Every row gives one point. Each copy is the shape, with its points in the same order, stretched, turned, moved and blurred by noise. Is it also mirrored, or only turned?
(in the rows, 128 means zero)

Shape (6 x 3):
[[100 127 108]
 [135  81 105]
 [169 121 130]
 [121  83 115]
 [132 200 138]
 [100 110 168]]
Copy 1 (6 x 3):
[[105 114 134]
 [131 162 132]
 [174 131 118]
 [122 153 144]
 [155  42 118]
 [135 110 190]]
Copy 1 is: mirrored
Copy 2 (6 x 3):
[[198 114 116]
 [143  84 104]
 [122 141 125]
 [153  83 117]
 [190 201 141]
 [173 109 181]]
Copy 2 is: mirrored

Shape (9 x 6):
[[102 134 149 122 116 135]
 [122 119 120 128 118 140]
 [217  76 145  94 152 119]
 [108  62  33 148 153 141]
 [188 139 129 135 160  48]
 [156 109 113 144 130 145]
 [104 138  40 140 102 111]
 [106 134 105  87 123 132]
 [117  95 143  93  87 123]]
Copy 1 (9 x 6):
[[109 112 143 126 120 146]
 [130 110 109 130 126 144]
 [214 120 156  93 170 133]
 [142  55  40 142 172 105]
 [173 177 149 152 162  91]
 [155 112 106 136 149 155]
 [130 120  35 153 106 101]
 [124 115 109  97 112 121]
 [154  95 147 116  88 126]]
Copy 1 is: only turned
Copy 2 (9 x 6):
[[133 120 145 119 126 157]
 [130 120 120 142 118 142]
 [195 109 119 153 115  52]
 [ 93  86  50 188 141 127]
 [201 159  77 110 168 103]
 [146 131 110 172 117 122]
 [ 87 146  53 134 119 156]
 [ 99 116 115 109 118 122]
 [148  91 128 100  94 146]]
Copy 2 is: mirrored
Copy 3 (9 x 6):
[[ 83 158 126 111 126 131]
 [111 126 122 114 133 158]
 [147  30 131 162 133 108]
 [124  74 132  79 168 227]
 [201  95 163 103 157  92]
 [131 106 131 143 143 160]
 [153 156  94  62 136 191]
 [ 99 137  90  94 150 137]
 [ 86 122 114 104  88 132]]
Copy 3 is: mirrored
Copy 4 (9 x 6):
[[ 89 127 127 120 112 127]
 [117 121 108 121 123 133]
 [205  98 154  81 152 114]
 [134  61  37 126 168 177]
 [162 102 137 159 180  59]
 [151 124 111 124 140 145]
 [114 109  28 149 140 111]
 [100 116  86  91 133 110]
 [122  99 120  99  84 116]]
Copy 4 is: only turned

Shape (14 x 8):
[[141 131 122 249 163 138 134 121]
 [147  89 105 106 132 143 135 152]
 [189 140 134 119 115 143 135 118]
 [126 151 103 100 124 123 118 114]
 [114 143 126 118 112 120  77 113]
 [121 157 145 126 114 123 135 137]
 [117 129 105 117 138 141 135 157]
 [125 123 109 148 131 119 132 152]
 [122 158 134 136 170 139 126 130]
 [111  95 133 124 104 131 126 115]
 [116 114 105 145 160 114 121 115]
 [167 135 131 127 160 129 117 172]
 [124 157 127 104 136  99 136 119]
 [117 153 163 160 130 126  59 124]]
Copy 1 (14 x 8):
[[ 50 140 124 212 169 105 135 163]
 [145  97 109 123 106 120 117 149]
 [107 144  90 118  90 112 150 137]
 [137 132 110 125 136 122 139  90]
 [127 145 123 131 126 139 102  85]
 [132 147 143 139 111 119 150 110]
 [156 115 125 140 138 129 136 133]
 [134 126 131 153 132 106 126 132]
 [118 147 140 128 167 129 150 130]
 [112 103 139 151  96 132 107 103]
 [106 111 126 139 166 103 115 123]
 [137 154 123 122 134 115 128 171]
 [132 139 133 116 131  96 141 101]
 [101 181 145 147 134 149  94 104]]
Copy 1 is: mirrored
Copy 2 (14 x 8):
[[181 177 167 191 176 104 132  58]
 [144  79 130 127 141 132 108 150]
 [159 137 101 139 125 118 143 167]
 [127 122  99  95 123 126 125 132]
 [105 166 108 109 118 127 102 131]
 [134 152 140 107 114 132 146 136]
 [139 108 143 105 150 143 126 122]
 [153 121 144 119 134 126 120 113]
 [133 143 138 113 176 111 146 124]
 [110 118 129 148 111 131 115 129]
 [131 116 129 125 151  97 115 100]
 [169 133 146 104 169 108 121 159]
 [127 130 122  87 117 108 147 133]
 [118 213 138 129 147 113 102 131]]
Copy 2 is: mirrored
Copy 3 (14 x 8):
[[192 173 115 223 161 189 105 136]
 [156  86 130 110 147 158 122 148]
 [175 154 162 112 118 145 133 118]
 [134 118 117 118 106 130 102 111]
 [112 135 120 116 133 146  78  85]
 [116 150 135 132 119 133 117 140]
 [134 102 118 129 124 158 103 160]
 [147 122 113 144 147 146 102 148]
 [136 128 145 168 104 164  93 138]
 [115 112 114 122 154 154 135 112]
 [144  99 112 167 140 147  99 116]
 [164 122 167 135 138 155  83 154]
 [122 124 134 136 106 105 109 124]
 [113 169 147 149 152 172  63  88]]
Copy 3 is: mirrored

Shape (17 x 11):
[[168 137 148 121  80  89 150 102 113  59 109]
 [161 111  74 121 136 106  30 185 101 127 133]
 [ 95 128 164 122 127 155 128 168 108 156  73]
 [ 70 133 166 103 128  67 160 151 132  46  82]
 [121  86 166 141 133  72 147 107 100 145 120]
 [120 114 126 156 124 139 149 127 125 110 114]
 [159 111 102 121 137 150 170 143 129 145  94]
 [111 132 174  99 132 144 134 172 134 135 130]
 [151 140  41 102 133 151 153  78 101 156 133]
 [116 117 168 117  70  96  85 169 147 139 132]
 [119 137 153 130  99 133 149 127 126  90 129]
 [ 86  69 156 108 124 162 103 144 128 112 124]
 [159 138 119 119 120 147 167 180  97 130 110]
 [163 119 121 247 108 119  97 181 191 125 139]
 [103  92 174 147 106 160 152 163 108 146  80]
 [111 124 139 115  65 106 160 185 106 155 122]
 [111 141 166 108 123 152 152 131 100  80 133]]
Copy 1 (17 x 11):
[[165 146 155 105  96  62 125 147 163  93 155]
 [116 126  36  92 168 133  44 154 147 109 161]
 [ 72 149 115 149 132 110  86 145 118 136  84]
 [150 120 136 111  96  56 108  76 177 100  56]
 [145 115 118 172 160  44 131 109 124 146 125]
 [104 130 106 131 134  99 149 132 128 105 122]
 [112 113  84 127 133 125 145 186 127 128 107]
 [104 120 155 142 153 154  98 125 150 126  94]
 [124 105  61 109  88 142 149 158  96 162 178]
 [112 140 146 160 144 113  82 126 204 131 148]
 [121 129 157 132 118 106 126 119 155  95 131]
 [ 66  84 144 108 171 114  93 108 145 122 133]
 [127 124 112 150 116 142 116 188 121  98 102]
 [ 96 189  57 170 197 131 152 144 195  54 138]
 [ 60 129 131 166 144  87 111 157 119 107  89]
 [120 110 122 197 105 109  95 150 165 117 119]
 [119 121 170 115 117 131 109 110 121  95 116]]
Copy 1 is: mirrored
Copy 2 (17 x 11):
[[141 131 149 119  83 125 165 188 104  81 169]
 [239 106  82 138  89 117  53 158  90 149 108]
 [ 96 104 142  93 119 133  83 122  98 127  71]
 [ 77 114 134  68 148  84 163 223  88 117 132]
 [105  82 126 111 137  81 116 104  73 103 154]
 [112 123 125 133 114 123  93 149 124  74 123]
 [157 124 121 108 135 147 102 105 140  66  98]
 [104 101 154 101 131 147  99 142 142 154 112]
 [155 143  48 128 110 180 115  91 136  75 139]
 [128  94 151 111  64  88  98 147 130 171 122]
 [100 122 144 124  96 137 118 173 135 102 144]
 [102  46 116 155 119 125  98 160 128 133  86]
 [155 125 144  79 114 169  88 129 131  83 118]
 [167 178 168 165  77  55   7 161 163  75 128]
 [ 86  80 160 107 108 121  82 121 111  89  80]
 [112  97 144  52  75 120  94 120 129 120 133]
 [ 89 107 140 121 119 171 125 180 124 111 141]]
Copy 2 is: mirrored
Copy 3 (17 x 11):
[[184  91 119 139  74 108 151  88 104  80 153]
 [ 90 157 111 148 149  83  16 164 148 127 131]
 [143 148 198 108 152 135 130 162 111 137  96]
 [132  71 150 145  98  98 224 154 137  61 120]
 [150  80 157  99  90 157 136 165 122 128 166]
 [152 114 130 145 126 165 128 151 119 119 120]
 [166 109 104 110 172 137 107 134 112 138 101]
 [154 117 178 149 157 111 140 155  94 134 127]
 [120 126  51 110 184 146  95  92  88 145 150]
 [141 118 193 162  82  89 105 145  98 159 123]
 [159 104 152 162 118 134 151 123  91 107 134]
 [ 99  89 190 159 157 157 120 142 118 106 109]
 [181 132 117 119 156 106 107 153  77 116 111]
 [184 169 138 211  86 165  67 190 164 185  89]
 [166 116 206 113 133 167 127 169 103 129  89]
 [164 116 160 129  97  98 129 170  45 150 106]
 [158 108 154 154 145 131 162 125  89  78 143]]
Copy 3 is: mirrored

Shape (15 x 12):
[[100 209 137 111 153 116 140 135 180  78 151  90]
 [107  91 159 172 132 139  90 105 169 134  76 171]
 [154 150 189 176 150 101  88 143 143 119 153 145]
 [129 110 173 169 146 155 116 118 135 103 112 163]
 [120 112 120 171 107 145  85 148 116 133  75 138]
 [ 98 152  85 113 178  98 154 161 134 140 152  66]
 [130 118 128 171 121 129 109 120  81 114  57 144]
 [155 150  92  89 109 134 100 181 110 134 117 139]
 [103 143  78 117 128  71 213 181 167 112 143 110]
 [117 125 144 165 172 134  82 133 124  89 143 177]
 [111 141 145 125 101 126 100 124  91 158 115 180]
 [ 73 126 124  98 149  98 151 206 118 118  98  96]
 [129 132 175 169 120 168 121 125 145 112 163 138]
 [150 125 177 116 168 108 130 110 162  90 169 118]
 [137 167 181 163 197 157 135 124 166 117 115 145]]
Copy 1 (15 x 12):
[[132 121 131  99 155  42 121  83 123  92 170  62]
 [161  89 150  85 155 159  34  99 166 157 121 160]
 [198 114 154 104  89 112  47 139 110 157 155 114]
 [192 115 140 102 152 155  66 113 139 152 143 156]
 [137 116 109  81 133 173  48 125 132 147  86 125]
 [ 63 123 113 135 145  61 133 159 150 139 138  71]
 [144 137  90 104 151 164  65 120  92 172  82 164]
 [ 88 171 147  90  98 141 103 153 105  90  79 107]
 [ 62  68 117  96 127  81 177 155 123  96 143 128]
 [164 139 139 110 141 140  29 143 127 135 181 148]
 [109 166 154  68 118 165  72 117 102 184 120 137]
 [ 83  87 122  98 187 133 139 179 103 127 107  71]
 [196 132 140  90 108 157  94 106 151 154 174 108]
 [175 112 182 162 132  98 108 102 129 132 169 122]
 [218 136 153  91 159  74  89 118 164 151 145 126]]
Copy 1 is: mirrored
Copy 2 (15 x 12):
[[125 142  62 165 176 145  85 138 151  76 160  84]
 [ 84 143 151 204 134 125 119 143 129 154 105 199]
 [140 185 148 186 110 144  87 114  99 127 173 147]
 [114 132 157 177 130 148 113 120 139 107 147 201]
 [ 99 137 149 163 116 143 142 166 116 117  90 178]
 [150 115  86  87 197 109 136 185 121 132 137  92]
 [100 126 168 167 124 112 125 144 121  88  76 196]
 [111 171 107  92 122 138 108 194 151 124 100 141]
 [153  75  44 125 153  90 141 210 179 139 121  87]
 [ 99 146 146 162 107 121 112 140 103  92 187 206]
 [ 93 133 132 137  91 140  67 150 122 133  92 149]
 [128  83 143 129 179 115 108 235 163 128 109 114]
 [114 132 121 152 113 179 131 101 124 116 164 154]
 [134 155 133 142 156 124 111  88 151 129 194 124]
 [156 150 114 184 168 158  81 126 130 122 158 191]]
Copy 2 is: mirrored

Shape (17 x 12):
[[109 100 111 109 121  86 159 123 157 163 140 129]
 [150 167 108 112 118  66 184 111 102 143 122 157]
 [211 145  99 130  96  61 145 165 166  77  78 147]
 [153 139 114 179 145 138  81  58 146  94 111  90]
 [129  68 149 112  86 148 109 131  88 111 118 171]
 [105 109 133 105 141 123 103 104 117 132 142 168]
 [108 177 109  94  98 139 119 125 162 161 186 149]
 [162 118 175 156  98 131  84 119 105 141 177  50]
 [178 114 127 167 124 149 132 187 133  77 135 108]
 [135 147 154  53 159 138 197 126 117 116 149 116]
 [109 177 110 172  87 120  88 181 164 126 119 100]
 [141 109  96  88 126 141 152 123 150 106 114  54]
 [203 161  93 135  95 109 102 152 139  68 137 151]
 [142 134 151 152 142  94 131  69 156 111  85  76]
 [148 107 159 122  99 175  94  95 112 179 123 173]
 [136 144  61 102 182 138 103 120 120 104 152 126]
 [104  95 100 156 115 124 133 108 130 100 125 144]]
Copy 1 (17 x 12):
[[125 116 109  82 134 112 175 165 125 156 145  97]
 [152 169 126  68  92  85 179 131  84 130 179 122]
 [222  98 109 115  79  60 130 153  99  71 150 131]
 [117 155  92 143 139  83 106  84 187 114 134 167]
 [105 107  76 139  85 145 123 138  48 132  78 116]
 [ 99 125  96  83 115 139 118 139 102 149 131 142]
 [117 142 158 107 104 158 131 153 140 160 174  94]
 [116 130 102 194 170 107 109  75  81 160 134  68]
 [171  99 126 151 150 139 132 125  84  62  90 107]
 [161 140 102  52 121 165 152  71  94 128 138  89]
 [134 140 185 149 127  83 106 162 158 104 112  87]
 [165 142  79 103 146 114 148 105 161  99 110  72]
 [182 126 121 147  89 109  93 144  99  68 161 125]
 [135 124  97 107 134  50 142  68 173 138 134 144]
 [119 125 100 159  84 162 132 134 100 208  95 154]
 [146 191  92  77 165 145 119 142 138  88 155 134]
 [ 85 127 102 107 117 111 155 144 132 100 122 132]]
Copy 1 is: only turned
Copy 2 (17 x 12):
[[156  73 136 127 121 129 175 123 139 166 133  77]
 [200 127 128 132 111  87 183 135 110 147 134  95]
 [174  49 132 177  90  38 188 145  91 111 155 142]
 [128 116  85 181 136 100  84  88 101 118 103 131]
 [111  87 142  90  95 140 175 126  80 100 111 136]
 [141 102 107  97 132 151 147 137 116 136 132 113]
 [135 146  87 119  80 131 164 143 162 194 144 109]
 [135 114 141 165  58 162  85 128 114 110 105  93]
 [ 98  91 112 207  96 111 177 150  96  86 132 113]
 [128 158 117 118 131 107 169 148 156 116 190  61]
 [110 111 115 198  76  85 137 171  94 188 104 122]
 [ 87 112 115 154 109  86 129  94 112 136 163  78]
 [149 101  87 176  62  78 172 148  74 117 149 147]
 [150 101 138 158 152  79 102 107 129 118 102 105]
 [131 133 149 104 118 171 148  92 118 143 113 167]
 [128 134  54 158 141 114 149 123  70 149 175 102]
 [116  86 103 141 132 115 165 126 102 128  92 104]]
Copy 2 is: mirrored
Copy 3 (17 x 12):
[[ 81 139 107  98 112  62 137 133 105 149 123 144]
 [133 165  91 112  85  56 115 154  77  95 141 204]
 [188 130  67 123  32  24 115 171 157  92 100 158]
 [218 121 152 130 105 111 138  62 161  93 180  90]
 [126  90 160 123  98 168  94 148  87 143  93 115]
 [ 95 125 139 122 138 129  90 117 101 110 141 121]
 [ 70 164  95  77 108 137 142 140 119  56 177 135]
 [184 121 138 107 118 152 164 153  75 129 193  52]
 [185  98  94 165 109 139 168 176 157 109 109 125]
 [116  80 100  73 180 101 172 173  75  72 128 199]
 [145 210 121 129  77 113 184 146 156  64 119  77]
 [173  93  89  67 138  91 197 111 135 118  88 126]
 [187 125  58 143  51 116 109 152 152  57 144 127]
 [198 119 169  97 108  37 163 100 119 111 155 114]
 [120 124 191  69 109 181  74 142 116 136 166 131]
 [141 140  54 129 169 133 116  90 158  71 129 133]
 [134 115 131 159  92 117 139  97 127 129 108 128]]
Copy 3 is: only turned
Copy 4 (17 x 12):
[[117 115 115  81  95  75 147 162 151 125 103 137]
 [127 137  89  99 123  49  94 104 108 140  79 168]
 [125 144  81 172  93  67  87 103 223 135 101 198]
 [152  85 182 161 163 110 114  62 173 123 132 131]
 [137 107 108 151  98 160 128 142 101  95 103 182]
 [158 107 136 113 130 119  99 167 117 103 110 142]
 [180 165 115 112  97  80 116 146 126 133 138  73]
 [110 109 160 127  94 135 128  73 111 141 198 147]
 [113 148 100 180 145 137 154 102 152 147 175 181]
 [110 186 121  60 131  97 148 131 129  77 149 171]
 [107 157 117 168 136 114  91 125 159 179 142  94]
 [ 72 145 108 117 132 112 169  99 174  70 154 125]
 [170 148  80 183 112  81  75  89 169 133 134 163]
 [ 94 122 201 108 131  82 117  79 176 119 112 149]
 [191 116 148 115  95 166 126 118 110 142  92 146]
 [164 113  85 119 187  97 106 131 171 100 155 122]
 [126 108 132 173 140  90 142 146 117 119  94 137]]
Copy 4 is: mirrored

Shape (17 x 12):
[[152 105 118 118 123 154 153 116 130 124 138 130]
 [122 119 162 131 101 106 133 118 107  77  87 133]
 [119 100 119 158 113  94 177 113  94 125 131 131]
 [107 102 108 143 110 133 126 109 114 153 112 122]
 [110 143 102  91 132 152 168 138  69 150 152 133]
 [ 90 161 120 128 125 120 123 104 144 144 120 105]
 [121 154 173 120  62 106 121 100  98 156  66 162]
 [121 148  96 128  77 104 142  90 118 154 158  96]
 [160  77 167 173 119  98  92 167 112 115 135 167]
 [112 150 111 113 158 137  97 129 158  78 103 132]
 [113 137 159 117  57 158 173 116 131 119 140 155]
 [104 147  94 165  80 113 135 149 113 113 111  93]
 [148 120 139 127 110 183  90 115 112 127 152 103]
 [ 86 136 108 141 104 140 134 126 191 171 104 102]
 [170 143 155 189 151 108 108 105 147  98 108 102]
 [ 86  96 147  97  90 135 174 165 145 143 125 117]
 [ 49 118  99 121 177 130 131 103  93 164 127 153]]
Copy 1 (17 x 12):
[[147 113 124  83 113 104 150 140 114 172 144 146]
 [151 174 179 107 135 125  85 173 116 153  98 125]
 [118 148 165 115 150 115 131 149  86 198 147 155]
 [118 138 119 123 120 123 135 123 117 200 117 129]
 [150 158  84 120 110 123 195 150  89 128 156 163]
 [140 160 111 112 130 107 120 118 165 144 140 147]
 [173 177 205 169 108 156 138 146 151 166  61 143]
 [151 141 131 147  94 120 124 117 106 188 176 172]
 [119  58 193 167 162 120 123 162 116 161  86  97]
 [159 138  79  82 150  87  98 166 171 116 109 133]
 [147 132 160  96  85 172 134 158 115 151 140 170]
 [118 161 128 135 119 135  86 181 135 183 181 124]
 [173  85 104 109  96 136 130 105 114 156 153  87]
 [108 153 119  95  93 106 125 118 192 185 156 153]
 [160  96 180 101 191  99  96 143 175 176 144  85]
 [ 85 151 151 105  57 117 134 153 123 141 146 156]
 [ 99 167  60 114 172 109 172  97 117 142  89 165]]
Copy 1 is: mirrored
Copy 2 (17 x 12):
[[169 160 126 118 133 157 138 102 134 115 104 139]
 [ 95 146 183 152 115 162 127  88 142 160 117 147]
 [124 149 138 160 141 159 132  99  95 112 101 115]
 [127 114 112 127 128 174 111 104 129 110 116 115]
 [163 176 108  88 120 128  96  81 100 136 150  93]
 [ 80 113 117  94 129 135 122 120 134 123 136 109]
 [107 103 188  97 129 156  69  81 162 178  98  78]
 [100 137 116 100 115 150 109 103 113  65  83  79]
 [171 136 174 198 124 142 138 166 151 139 128 151]
 [ 94 139 112 109 129 117 138 137 163 169 146 175]
 [148 153 189  53 127 185 115 111 100 118  97 116]
 [ 72 139 118 115  80 166 135 146 104 131 109  87]
 [142 160 131 114 115 181 123 119 166 100 146 119]
 [106  74  99  65 121 155 149 148 118 114 105 111]
 [ 75 150 129 191 152 140 191 145 188 141 130 130]
 [162 111 162  65  94 148 148 111  71 113 123 137]
 [119 118  94 114 167 133  81  98 105 140 172 131]]
Copy 2 is: mirrored
Copy 3 (17 x 12):
[[126  91 132 101 121 130 147 137 138 138 108 131]
 [ 59 129 128 101 107 105 108 127 157  97  87 150]
 [ 95 104 115 138  74  94 148 115 136 127 102 113]
 [106 103 120 148 115 119 126 110  98 121 107 120]
 [129 123 175 121 100  99 165  94 112 169 130 124]
 [116 160 101 133 139 120 123 101 124 134 121 119]
 [ 68 139 127 153  80 145  94  97 116 128  57 203]
 [143 129  87 135  82 134 113  88 106 144 109 100]
 [104 133 149 166  73 133 110 191 138  83  62 121]
 [ 94 171 123  86 171 108 121 169 135  93 135 134]
 [ 87 115 126 112  94 180 122 117 176 166 102 137]
 [ 81 162 105 130 104 138 133 114  97 117 102  75]
 [151 117 164 121 117 157 112 109 127 101 104 110]
 [105 125  75 145 163 158 142 126 109 159 100 102]
 [132 153 100 123 136 119 142 140 160  61  78 121]
 [ 75  96 130 118 137 126 123 127 139 182  77  98]
 [101 128 147 178 135  66 133 117 111 144 159 134]]
Copy 3 is: only turned
Copy 4 (17 x 12):
[[145 139 130 115  99 159 130 145 123 107 121 140]
 [121 158 103 177  79  94 145  89 124  97 128 141]
 [150 122  78 133 105 130 185 120  83 114 142 123]
 [134 118 107  75  97 114 145 101 115 127 112 137]
 [ 89  94 127  94  92 158 122 161  47 108 137 132]
 [110 134 160  97 118 115 147 103 117 144 127 117]
 [132 106 156 143   7  67 157  71 122 154 130 135]
 [122 145 135  67  83 147 170 125 102 151 164 133]
 [164  86  75 173 102 107 142 118 183 123 158 125]
 [ 89 149 151 138 149 119 122 119 148 116  90 153]
 [127 139 162 135  18 184 159  91 116  86 124 122]
 [ 91 162  85 106 108 128 155  97 134 153 128  97]
 [122 125 133  90  87 168  75 108 142 114 149 131]
 [125 131 169  60 114 123 158 110 161 138  87  79]
 [164 165 116 167 146 116 116 109 157 165 123 116]
 [109 122 144 108  66 125 165 130 127  61 128  82]
 [103  53 124  72 148 105 156 106  53 105 115 155]]
Copy 4 is: only turned
